Rows are points. A path goes straight from each point to the next, and from the last back to the first. The post is the endless flat space through its rows: a point in 2 columns, a line in 3, a plane in 4, and so on, so that a path can go around it. Count how often the path circles the post. Going back the other way cancels.

Post (2 x 3):
[[-0.6 -0.7  4.7]
 [ 0.4  0.9 -2.6]]
Path (26 x 3):
[[-5.0  2.2  7.5]
 [-4.3 -2.1  0.7]
 [-0.7 -5.1  3.5]
 [ 2.9 -2.4  3.3]
 [ 4.2  2.9  2.8]
 [-0.3  3.3  1.1]
 [-0.7  1.4  6.8]
 [ 3.6  0.8  2.6]
 [ 2.7 -0.8 -1.5]
 [-2.5 -4.5  0.3]
 [-2.7 -1.1 -0.3]
 [-3.4  5.0  2.6]
 [-0.1  4.4 -5.2]
 [-2.1  1.2  1.2]
 [-1.1 -0.9 -3.5]
 [ 1.7 -3.8  0.8]
 [ 2.8  0.8 -1.0]
 [ 0.4  0.7  4.4]
 [-3.0  3.6  0.4]
 [-1.5  0.4  0.2]
 [-3.0 -4.2  2.6]
 [ 3.6 -4.4  7.7]
 [ 2.6  0.9  1.8]
 [ 3.1 -0.1  2.7]
 [ 4.2  1.5 -5.2]
 [ 0.8  3.4  3.4]]
Times around: 2

Post (10 x 11):
[[-2.7  0.7 -0.5 -2.8  3.1 -2.8 -3.6  0.4 -8.3 -4.9 -2.6]
 [-1.3 -2.3  0.9  6.0  2.5  0.5 -0.9 -0.2  1.4  0.6  0.1]
 [-3.4 -1.3 -0.1  4.1 -3.7 -1.6 -1.2  1.7  0.0  1.7 -1.2]
 [ 1.8 -3.4 -1.4 -0.7  0.6  7.7  0.8 -3.5 -2.3  7.2  2.3]
 [-1.8 -2.3 -0.7  0.4  1.7 -3.1 -1.3  0.8  3.5  2.4  1.2]
 [-1.9 -0.1  1.0 -1.2 -0.1 -0.3  2.3 -2.3 -3.0 -3.8 -3.5]
 [-0.6  0.7 -3.0 -0.4  1.4 -5.5 -0.3  1.5 -3.9 -7.4  2.0]
 [-3.5 -2.8 -6.5 -2.8  5.4 -1.1  1.4  3.0 -5.3 -5.1 -0.7]
 [ 1.9 -3.5 -3.8  4.8  1.3 -3.2  0.9 -0.2 -1.6  4.2 -2.0]
 [-2.0 -1.2 -2.8  1.6 -1.6  6.7 -2.2 -7.6  0.9  5.7 -0.8]]
Path (17 x 11):
[[ 0.9  0.5 -0.5  0.6 -1.2  5.8 -1.8 -5.0  2.2  1.4 -2.8]
 [-0.2 -5.5 -4.9 -2.3  0.0 -1.0 -0.4 -0.6 -2.4  2.8 -4.3]
 [-3.7 -3.5  0.2 -3.5  1.7 -0.3 -1.6  1.8 -3.7  1.7  2.8]
 [-5.0 -0.3 -0.1  0.0  0.1  1.6 -0.2 -3.6 -1.9  1.8 -1.9]
 [-0.2 -2.7 -1.2  4.3  3.6  1.6  0.4  5.9 -3.5  0.3  3.5]
 [ 3.0 -2.3  3.9 -2.9 -1.2 -1.1  1.0  4.6 -3.7  1.8  2.0]
 [-5.6 -5.4 -1.8  3.1 -0.9  1.3  0.1  0.1  2.9 -2.0 -3.1]
 [-3.0 -3.2  1.2  4.2 -2.9  0.5  0.7 -1.9 -4.1  4.2 -3.6]
 [-3.1  1.4  0.5  1.8 -0.6  5.2  0.7 -6.7 -9.1  0.4 -3.2]
 [ 0.3 -6.2 -6.7  0.8  7.4 -5.0  0.7  4.2  0.3  4.5  7.7]
 [-6.9 -0.6 -4.0  1.1 -0.9  1.8 -1.4  1.2  0.9 -0.1  3.1]
 [-0.9 -0.4  2.0 -2.7  1.3  0.8  1.6  3.4  0.8  3.4  0.4]
 [-0.2 -2.1 -0.3  1.3  3.9 -0.3 -3.2  1.7  3.7  3.8 -3.4]
 [ 1.2 -3.8 -2.9  0.4 -3.9 -0.7  1.7 -1.2 -1.3 -1.5 -1.7]
 [ 3.0 -5.9 -2.6  0.8 -1.7 -3.2  2.7 -2.6 -6.2  0.7 -0.1]
 [-1.9 -2.1 -2.6 -0.2  3.5 -2.1  3.1 -3.1 -5.7  1.4 -2.3]
 [-3.9  2.7 -6.9  1.2  1.3 -1.4 -3.9  1.6 -2.9  0.9 -1.7]]
Times around: 3

Post (17 x 18):
[[-3.7  5.3 -1.4 -2.4  4.8  3.8  3.9  0.1 -0.3  2.8 -0.6 -2.7 -6.2 -5.2
  -2.9  0.9 -2.0 -1.4]
 [ 2.4 -1.3 -0.2  0.6  2.1 -0.6 -0.6  0.5 -4.5  3.0 -0.8  3.2  0.5 -7.5
  -0.7 -2.1  2.5 -3.7]
 [ 2.5  1.5 -4.1 -1.2  1.3  1.7  5.1 -0.7 -0.9  2.2  0.9 -4.0  5.8 -2.6
   4.0 -1.9 -1.9 -4.3]
 [-1.0  0.3 -2.1  1.4  4.9 -1.2  2.5 -3.2  1.7 -2.6 -1.7  0.1 -3.7  1.4
  -1.3 -1.5 -2.3 -5.7]
 [ 1.0 -3.3 -1.3  3.4 -0.5 -2.0  4.9 -6.8 -1.0 -3.1  3.0  1.0  1.8 -4.8
  -2.6 -2.4 -1.8  0.0]
 [-2.2  4.9  0.9 -0.9  1.5  5.6 -2.1  5.0 -1.1  1.8  2.0  2.4 -1.1  0.3
   1.8  4.7 -3.6  0.7]
 [ 0.1 -1.0 -0.5 -0.3  4.4 -3.4  3.8 -2.3 -3.3 -1.4  1.5 -2.0  3.0  0.6
  -1.9  0.1  1.4 -1.5]
 [-2.1 -3.1 -3.0 -6.8 -2.3  2.9 -2.2 -4.7  2.9 -1.7  3.9  6.8 -1.5  5.6
  -3.5  2.3 -0.1  0.3]
 [-0.8 -0.2 -2.0 -1.9  3.3  3.4  0.7 -5.2 -2.0 -1.6  5.4  1.5 -3.8 -2.8
  -1.1 -1.0  7.2 -5.5]
 [ 1.3  3.9 -5.9 -2.2  3.2  1.2 -1.7  2.4 -0.2  1.5  4.7 -3.1  1.3  0.6
  -0.6 -1.1 -3.9  4.0]
 [-0.2 -0.7  1.8 -3.5  6.7  3.2 -0.2  0.6 -0.9 -0.4  1.3 -2.9 -2.2 -7.4
  -0.3 -0.6 -0.5 -1.5]
 [-1.9  0.9 -2.0  1.9  2.8 -7.2  1.2 -0.1  2.7  2.5 -0.2 -0.5 -2.8 -4.1
   2.2  1.0 -4.2  0.2]
 [-3.4  1.4 -1.7  1.5  1.4 -2.1 -3.7  2.2 -3.4 -7.5  0.9  1.6  3.9 -1.5
  -1.8 -4.2 -0.3 -1.1]
 [-0.7  4.6  0.9 -3.1 -0.6 -0.3 -0.7  0.9  2.9 -0.1  3.6 -3.6  3.5 -1.5
  -4.6 -0.9 -7.4  0.5]
 [ 0.1 -0.7 -2.3 -4.0  3.6  1.2  3.1 -5.0 -1.0 -0.4  4.1  5.3  0.2  0.1
  -0.2 -9.6 -5.1  0.5]
 [ 3.1 -3.4  0.2 -0.4  0.2 -2.8  2.6  1.4  0.4 -1.6  1.8  2.7 -1.6 -1.8
   0.5 -5.5  1.6  2.2]
 [-2.2  4.1 -2.1 -0.1 -0.9  3.8 -2.0 -2.3  2.3  1.4  1.5  1.5  4.4 -0.1
  -1.5  0.8 -0.5  1.7]]
Path (25 x 18):
[[ 1.7  0.8  1.1 -1.8  7.0  0.6  0.9 -4.0 -0.5  0.7  0.1 -1.6  0.2 -1.0
   3.8 -3.5 -2.6 -1.9]
 [ 1.8 -1.2 -3.8 -3.6 -2.3  1.5  1.4  2.4  2.5  1.8 -2.7 -2.2 -0.1 -1.4
   0.0 -1.8 -0.1 -2.1]
 [ 0.5 -3.8 -1.8  1.8  4.1  0.2  1.7  3.1 -3.7 -0.4 -1.3  0.0 -1.1 -2.8
  -0.7 -0.1 -0.4  0.1]
 [ 0.8 -3.5 -1.9 -5.2  2.2  0.9  1.6  3.0  2.6 -1.3 -1.3  3.7  1.4 -6.3
   4.7 -4.3 -4.2 -4.4]
 [ 2.2  6.7 -2.0  3.3  1.9 -0.7  7.5 -5.3 -0.6  1.2  2.2 -0.5  0.8  2.7
   1.0 -1.6 -2.7 -8.9]
 [-1.8  8.5 -0.4 -4.0  4.4  5.7  2.9 -1.2 -5.6  3.4  3.8 -4.6 -0.7 -0.8
  -4.8  1.2 -0.3 -2.0]
 [-4.2 -0.5 -3.7  4.9  0.9  0.2  2.1  1.5 -2.0 -3.5  0.7 -0.5  2.8 -5.5
   0.3 -9.7  1.8  3.6]
 [ 1.5  1.9 -4.4 -3.8 -0.1  1.2 -2.3  4.1 -0.6  1.3  3.5  0.3  6.0 -0.5
  -4.4 -1.1 -2.9 -0.6]
 [ 3.4 -0.8 -4.9 -6.8  2.1 -1.1  2.5 -0.5  3.1 -1.1  4.3 -5.1  0.7  1.0
  -1.0 -1.5 -1.8 -3.8]
 [ 0.2  0.8 -1.4 -3.5 -1.0 -1.1  2.2  0.8 -1.9 -2.0  3.9  0.9 -4.4 -0.9
  -2.5  0.2 -4.4 -2.1]
 [-0.2  1.1  1.2  0.8  5.1  3.1  0.4 -1.1 -3.2 -3.5  0.8 -1.5  1.0 -0.6
   1.1 -7.8 -4.9 -2.9]
 [-3.5 -6.4  2.0 -2.3 -1.3 -5.4 -3.9  2.0  4.4 -6.0 -3.9  4.0  1.6 -3.3
  -4.9 -7.0 -2.0 -2.8]
 [-3.9  2.2  1.0 -1.4  1.4 -1.9  4.4  4.4  1.3 -1.7  1.8  3.1  1.7 -0.6
  -0.2 -3.8 -0.2 -1.0]
 [ 0.0  2.0  0.9 -0.5  2.9  0.9  4.7 -1.3 -1.5  0.4  0.5  5.7 -3.5  4.4
   0.3  1.8 -3.3 -0.9]
 [ 1.1 -1.0 -4.7 -0.8  3.5  1.0  5.5 -3.8 -1.3 -1.2  0.7 -3.4 -3.1 -1.0
  -4.8 -0.2 -4.6  3.4]
 [-2.6 -1.2 -2.1  0.5  2.4 -0.8 -2.7  1.3 -5.4  2.4  1.3 -0.7  0.0 -1.0
  -1.9  3.3 -0.1 -0.3]
 [ 0.9 -2.1 -1.5 -5.1  2.0 -1.6 -6.7  5.5  3.0 -1.6 -0.6 -0.8  1.2 -2.5
  -1.8 -1.3  1.1 -2.9]
 [ 1.3  0.2 -2.8 -4.8  1.6  3.3 -0.2 -4.1  0.6  0.0  5.8  4.4  1.2  2.4
   0.5  3.2  2.3 -1.6]
 [ 1.9 -0.1  0.8  1.6  4.6 -3.2  3.7 -2.8 -0.2 -1.9  1.2 -1.7 -3.2 -6.1
   5.6  0.4 -1.7 -5.7]
 [ 1.1  1.8  3.3 -3.3  1.9 -1.7  2.4  3.1  4.1 -1.8 -0.1 -7.8 -4.1 -4.7
  -4.9 -3.9 -1.6 -2.6]
 [-5.5  4.4 -3.7  2.4  1.6  3.5 -3.9  1.0  1.2  0.5 -0.4  4.2 -0.9  2.4
   1.5 -2.0  1.4 -4.2]
 [ 1.2  1.8 -4.3  1.7 -1.7  4.3  4.4  4.3 -0.3 -2.3 -0.5  1.4 -0.6 -2.4
  -4.5  3.3  1.2  0.9]
 [ 3.9 -0.2 -5.4  1.7  1.3 -3.2  3.0 -2.6 -3.6  6.1  2.9  4.4  4.3 -7.2
   7.3 -2.0 -2.3 -0.1]
 [ 1.9 -1.6 -1.7  0.5  3.6  0.6  3.5 -5.3 -7.8  2.3 -5.5  5.1  3.4 -1.4
  -2.3 -7.9 -3.4  1.6]
 [ 0.0  4.9 -1.2  2.0 -0.6  1.2  5.9  4.9 -0.6 -1.2  1.8 -3.9 -2.7 -4.9
   3.7 -6.7 -1.1  5.2]]
Times around: 5

Post (17 x 18):
[[-1.0 -2.7 -0.1  0.1  3.7 -2.0 -6.8  4.2 -2.3  3.1 -1.8 -0.5 -0.6  1.0
  -5.6 -2.3  0.8  2.5]
 [ 0.8  1.3 -1.7  2.1 -1.7 -3.2 -0.8  4.1  3.9 -2.6  1.7  1.6 -0.4 -1.3
   3.9  3.1  0.0 -0.6]
 [ 0.4 -0.3 -1.7  0.2  0.9 -1.0  2.7  2.0  3.7 -2.0  0.2 -1.2  1.7  0.1
   0.9  1.0 -2.1 -5.0]
 [-4.0  2.3  0.9  0.4  2.7  2.4 -2.4  3.7 -1.9  2.9 -1.6 -1.1  1.1 -0.6
  -2.7 -2.1  2.3  0.4]
 [-1.9 -0.5  1.3 -0.5  0.2 -4.8  2.4  1.2  2.5 -3.7 -0.6  5.0  2.0 -1.6
   0.0  2.6 -2.4 -2.1]
 [ 3.4  0.9  1.9 -1.6  0.9 -0.9  1.4 -5.1 -3.3 -4.3  2.5 -2.7 -1.5 -1.5
  -2.4  4.1 -1.9  5.9]
 [ 0.4  2.7 -2.0  1.2 -1.5 -3.1  1.1  2.4  3.9 -3.0 -4.1  2.0 -0.4  3.5
   0.3  1.5  0.4 -2.1]
 [ 2.7  0.6  0.4 -1.1  0.8  0.1 -4.8  3.7 -2.7  0.4  1.3  0.7  2.5  0.3
  -3.1 -7.0  3.5 -0.7]
 [-1.2 -2.0 -0.5  4.1 -1.0 -3.2  1.0  1.0  1.6 -4.2 -1.4 -0.3  3.9  2.6
   3.6  0.7 -0.9  0.4]
 [ 0.2  1.5 -4.5 -1.0  5.7 -0.6 -5.4  2.9 -1.2  2.4 -1.2  1.3  4.1  0.4
  -3.9 -4.7  3.5  1.3]
 [ 3.2 -1.1  1.7 -3.4  3.0 -0.2  1.7 -2.2 -4.6 -6.2  0.4 -0.8 -4.7  3.0
   2.7  5.3 -1.6  2.1]
 [ 1.2 -0.8  0.3 -3.9  0.2 -0.6  1.6 -4.1 -4.3 -0.2  4.5 -1.1 -2.5  5.3
  -1.4  5.8 -3.1  3.6]
 [-0.3  0.9 -2.0  2.5  0.3 -2.4 -4.0 -1.0 -3.9  5.3 -1.7  1.1 -0.5  0.3
  -1.8 -5.3  2.0  0.2]
 [-1.0 -3.3 -2.7 -3.2 -0.5 -3.0  3.2 -0.5 -4.6 -5.2  3.6 -1.9 -2.0 -0.6
  -1.1  2.0 -0.9  1.3]
 [ 2.6 -3.5 -0.7 -1.2  0.6  1.6 -2.0  3.1  0.0  6.0 -2.2  1.5  1.1 -1.1
  -1.9 -3.7  2.5  3.0]
 [-0.1 -0.5  1.1 -5.2 -0.5 -2.5 -0.7 -4.4 -1.4 -3.2  0.3 -3.9 -1.1  2.3
   1.7  4.0  0.7  2.3]
 [-3.4 -2.7 -2.8  0.7  1.6  2.7 -6.2 -0.4 -0.9  1.8  1.0  2.9 -1.1 -0.1
  -4.3 -5.1  5.0  2.4]]
Path (24 x 18):
[[-4.1  7.1 -1.6  0.7 -0.9 -2.8  1.5 -1.9 -1.9 -3.1 -1.0  2.5 -2.0 -1.6
  -4.6 -1.5 -0.7 -7.5]
 [-2.9 -5.4 -0.7 -5.3  2.7 -5.1 -0.7 -0.6 -7.4 -0.9  1.3  1.2  1.6  2.1
  -6.1  2.6 -0.1  3.9]
 [ 1.9  3.5  0.9  1.5  4.1 -2.0 -4.0  3.0 -5.0 -0.5  1.2 -7.1  0.5  3.2
  -0.6 -3.0  4.7  1.9]
 [ 3.1 -3.9 -1.6  1.0  1.8 -6.2  2.3 -1.9 -4.6 -6.6  1.0 -0.4  4.1 -0.9
  -0.4 -3.6  1.6  0.6]
 [ 1.7  0.1 -1.2  0.1  1.1 -0.2  0.3 -5.1  0.1 -3.9  2.1 -0.5 -0.7 -0.6
  -2.4 -3.5  1.2  4.7]
 [ 2.0  0.1 -4.1  1.2 -2.1  0.7  0.4  5.9  2.1 -0.3 -3.6  3.4 -1.9  3.8
  -1.4 -3.4  0.4 -0.3]
 [-7.6  1.0  9.4  5.6  2.2  0.9  3.1  8.8  1.6  3.5 -0.2  4.3  1.2 -3.1
  -1.3  6.2 -7.6  0.4]
 [-4.8  2.7  1.0  4.5  0.7 -6.8 -3.5  3.0 -0.1 -1.3 -1.1  0.4  1.4  1.1
  -0.2  0.1  4.0  4.1]
 [ 4.3 -1.9  2.1 -0.5 -4.7 -2.4 -1.3 -4.3 -1.6 -2.8  5.9 -3.2  0.5  3.5
   1.2  1.5 -0.3  0.6]
 [-0.2  2.9 -4.0  4.4 -1.6  7.1 -0.2 -1.6 -0.7  0.6  2.0  8.0 -1.5 -2.9
  -4.5 -0.6  0.4  3.7]
 [ 3.6 -4.8 -1.2  6.2 -1.6  0.6 -3.5  2.3  1.2 -0.1 -1.8  2.2 -3.3 -5.5
   0.9  0.1  2.6  6.6]
 [ 5.0  0.0 -1.6 -0.6 -1.2 -1.9 -0.1 -3.1 -3.6 -1.5  3.7  2.1  1.3 -0.1
  -7.5 -4.9  3.8  2.5]
 [-4.6  9.0 -1.1 -3.9  3.5  0.4 -4.1 -2.1  2.9  1.8 -8.1  3.1 -0.9  4.6
  -3.4 -2.1  6.9  0.7]
 [-2.7  6.8 -2.0 -1.7  1.0 -3.9  2.7 -4.1 -2.8 -0.9 -3.0 -2.7 -1.5  4.7
  -2.0  5.3 -3.0  0.4]
 [-4.4  1.9 -4.6  0.3  2.8  1.5 -0.4  2.0  1.8 -4.6 -0.7  3.8  3.0  2.6
  -1.7 -1.7  2.2 -4.7]
 [-1.8 -3.0 -3.4 -0.8  0.1 -1.3 -4.9 -1.7 -3.3 -0.7 -0.7  2.4  3.4  1.2
  -0.1 -5.3  1.5 -0.6]
 [-4.9 -0.5  2.0 -4.9  0.5 -0.5  0.9 -3.3 -3.0 -3.3  1.0 -5.3 -0.1  1.6
  -0.5 -3.1  0.7 -2.6]
 [ 5.2 -1.9 -3.7 -3.9 -2.8  1.3  3.6  3.2 -1.7 -3.8  4.4 -1.1 -4.2 -1.1
   3.3 -4.9  1.6 -1.9]
 [ 3.6  0.0 -2.8 -0.6 -4.1 -9.8 -5.0 -5.1  1.3 -0.6 -0.4  5.7 -2.1 -1.2
   3.2  3.8 -0.9  2.8]
 [-0.8 -1.0 -0.3 -1.3  2.1  4.1 -1.0 -6.0 -7.8  0.3  3.4 -7.1 -0.2  0.0
  -1.2 -0.1  1.9  3.9]
 [ 2.9  4.4  3.8  1.6  4.7  2.4 -5.5  0.0  2.2  3.7 -2.0  1.7  0.7  1.7
  -0.7 -1.0  2.4 -0.4]
 [ 3.2  1.8  4.2  0.6 -3.0 -1.5  0.6  1.7 -1.6 -4.6  8.6 -5.2 -3.4 -1.9
   5.0  4.2  0.0  1.0]
 [ 0.8 -0.4 -1.7 -4.2 -0.1 -3.0 -4.1  4.7 -0.6 -0.4  5.2 -2.3 -3.7  2.7
  -3.4  0.3  1.1 -2.4]
 [ 4.0 -2.9 -1.6 -4.9 -2.4 -0.7 -3.6  3.9 -3.0 -6.2 -0.7 -3.7 -1.3  0.8
   3.2 -6.1  5.2  3.2]]
Times around: 2
